Each row of a before or after table is a point. One or more steps were done to the points. Then noise was added and the rows were shuffled. The steps act on columns, c1 being the first. Name the steps. A step turns or swaps two columns, mirrors them in a line or flattens them onto one, adds a multiple of one to another, or multiplies or shifts one. Angles are multiples of 10 degrees, from the lower column toward the higher: turns from -170 to 170, lines from 10 to 170 but not 90. Use the fewest steps. Two steps may share a column if one is a turn and the other turns, adds or multiplies; they go together, in the order done. Otherwise the lowest column goes first.
(in the rows, 128 means zero)

Before (8 x 2):
[[139 103]
 [173 106]
 [131 105]
 [106  75]
 [166 146]
 [128 103]
 [148 135]
 [199  96]]
After (8 x 2):
[[169 131]
 [185  72]
 [121 104]
 [123 105]
 [148 129]
 [ 85  85]
 [165  89]
 [130  97]]
Steps: turn c1 and c2 by -20 degrees

Before:
[[170 153 164 183]
 [142 104 135 113]
 [160 138 170 218]
 [135  84 114  94]
 [169 118 148 107]
 [160  95  86  85]
 [ 78 169  63 145]
 [157 182 128 141]
 [128 180  87 115]
 [125 168  83 149]
 [162 188 107  94]
 [137 161 148 114]]
After:
[[122 129 128 119]
 [127 110 143 127]
 [138 173  88 138]
 [147 159 102 150]
 [119 183  82 114]
 [185 115 140 195]
 [134 110 143 138]
 [113 109 145 112]
 [125 138 119 126]
 [170 125 131 180]
 [125 175  90 126]
 [123 177  85 119]]
Steps: flatten c1 and c4 onto the line at 50 degrees; flatten c2 and c3 onto the line at 140 degrees

Before (8 x 8):
[[117 114 147 120 138 111  29 127]
 [ 40 150 145 103 140 125 126 150]
 [146 141 101 105 114 143 127 144]
 [121 133 102 101 168 131 133  91]
 [133  73 121 183  95 125 135 146]
 [122 109 141  97 111 159 113 118]
 [127 135  82 113 112 190 108 142]
 [146 143 138 104 114 116  92   7]]
After (8 x 8):
[[145 142 117 129 134 148 141 146]
 [126 113 135 130  64 105 154 117]
 [145  74 127 129 149 124 153 133]
 [118 110 134 128 127 166 148 122]
 [ 92 133 116 129 112 132  91 121]
 [  7 142 132 128 113 113 151 146]
 [142 135 110 129 124 209 149 127]
 [149 150 135 128 121 125 118  40]]
Steps: swap c1 and c8; multiply c3 by 0.4; multiply c4 by 0; multiply c7 by 0.7; turn c5 and c7 by -120 degrees; multiply c6 by 1.3

Before (11 x 11):
[[124 114 183 114 123 110 115 138 129 125 149]
 [137 153 155 137 119 114 107 113 112 120 122]
 [123 149 128 136 123 112 123 126 117 113 150]
 [141 130 146 132 122 116 134 137 118 145 143]
 [155 155 141 132 184 115 125 122 111 108 137]
 [130 136 129  99 183 111 127 128 118 146 134]
 [126 125 136 137 136 107 127 191 111 116 143]
 [122 114 130 136 124 112 153 117 128 145 100]
 [136 131 126 139 121 104 118 117 160 141 129]
 [128 108 138 140 166 112 115 129 118 142 148]
 [131 120 125 132 120 135 117 125 111 108 126]]
After:
[[130 138 124 132 132 136 131 140 131 112 127]
 [137 107 145 137 145 114 120 171 129 123 150]
 [123 142 112 136 127 112  92 133 125 145 150]
 [129 102 133  98  79 111 129 128 124 147 124]
 [135 127 128 139 136 104 118 155 127 135 127]
 [123 110 142 136 140 112 128 136 130 115 112]
 [155  84 143 132  85 115 121 141 130 112 129]
 [128 133 149 139  86 111 139 134 125 143 119]
 [141 129 152 132 134 116 137 107 124 147 128]
 [124 142 184 114 128 110 154 117 128 125 147]
 [126 128 144 137 120 107 229   8 129 119 121]]
Steps: turn c2 and c5 by 160 degrees; mirror c3 and c11 in the line at 20 degrees; multiply c8 by 2.5; turn c7 and c8 by -140 degrees; flatten c9 and c10 onto the line at 100 degrees

Before (12 x 14):
[[140 126 129 123 136 137 132 112 150  96 168 128 142 113]
 [148 115 169 145 131 131 121 115 126 152 135 128 127 116]
 [136 167 106 147  63 132 108 108 157  80 122 131  72 159]
 [133 164 173 103  85 117 124 193 167  73 203 209 126 179]
 [161 158  90  64 111 150 113 136 102 155 128 122 139 189]
 [ 80 160 170 154  55 168 173 123 146 100 137 111 159 137]
 [ 96  87 183 107 123 141  91 106 162 134 208 139 125 177]
 [123 151  99 155 124 117 114 193 131 152 172 116 150 124]
 [102 112 156 159  93  90 171 142  97 108 120 143 164 170]
 [108 182 155 155  56 123 162 104 139  79 181 119  95 166]
 [ 85 113 174  59 136 135 107 115 119 130 156 191  93 183]
 [155  96 143  78 151  77 154 161 154 153 124 136 153 114]]
After, 12 rows:
[[138 134 168 153 112 129 120 129 121 146 119 135 138 124]
 [120  97 122 163 192 117 127 131 130 140 178 115 115 126]
 [117 129 180 126 105 121 167 198 139  66 165 115  58 142]
 [134 154 104 117 116 130 102 193 163  72 138 137  69 145]
 [135 110 142  99 111 144 118 115 151  98 160 132 135 121]
 [119 103 147 167 140  83 209 166  95  99 107 127 161 150]
 [143 174 180  76 113 141  96 120 116 156 125 144 129 154]
 [137 117 135  77 156  79 202 100 158 166 118 146 167 121]
 [172 109 209  71 189 121 134 162 166  86 169 178  99 150]
 [141 107  98  94 137 150  94 145 102 175 150 135 108 154]
 [120 148 212  91 110 143  80 134 167 138 169 117 159 141]
 [101  86 171 134 124 174 129 208 150  95 118  99 114 129]]
Steps: flatten c1 and c12 onto the line at 50 degrees; mirror c2 and c13 in the line at 120 degrees; turn c3 and c11 by -30 degrees; turn c4 and c10 by -20 degrees; add -0.5 times c9 to c4; turn c5 and c8 by -90 degrees; add -1 times c6 to c7; multiply c14 by 0.4
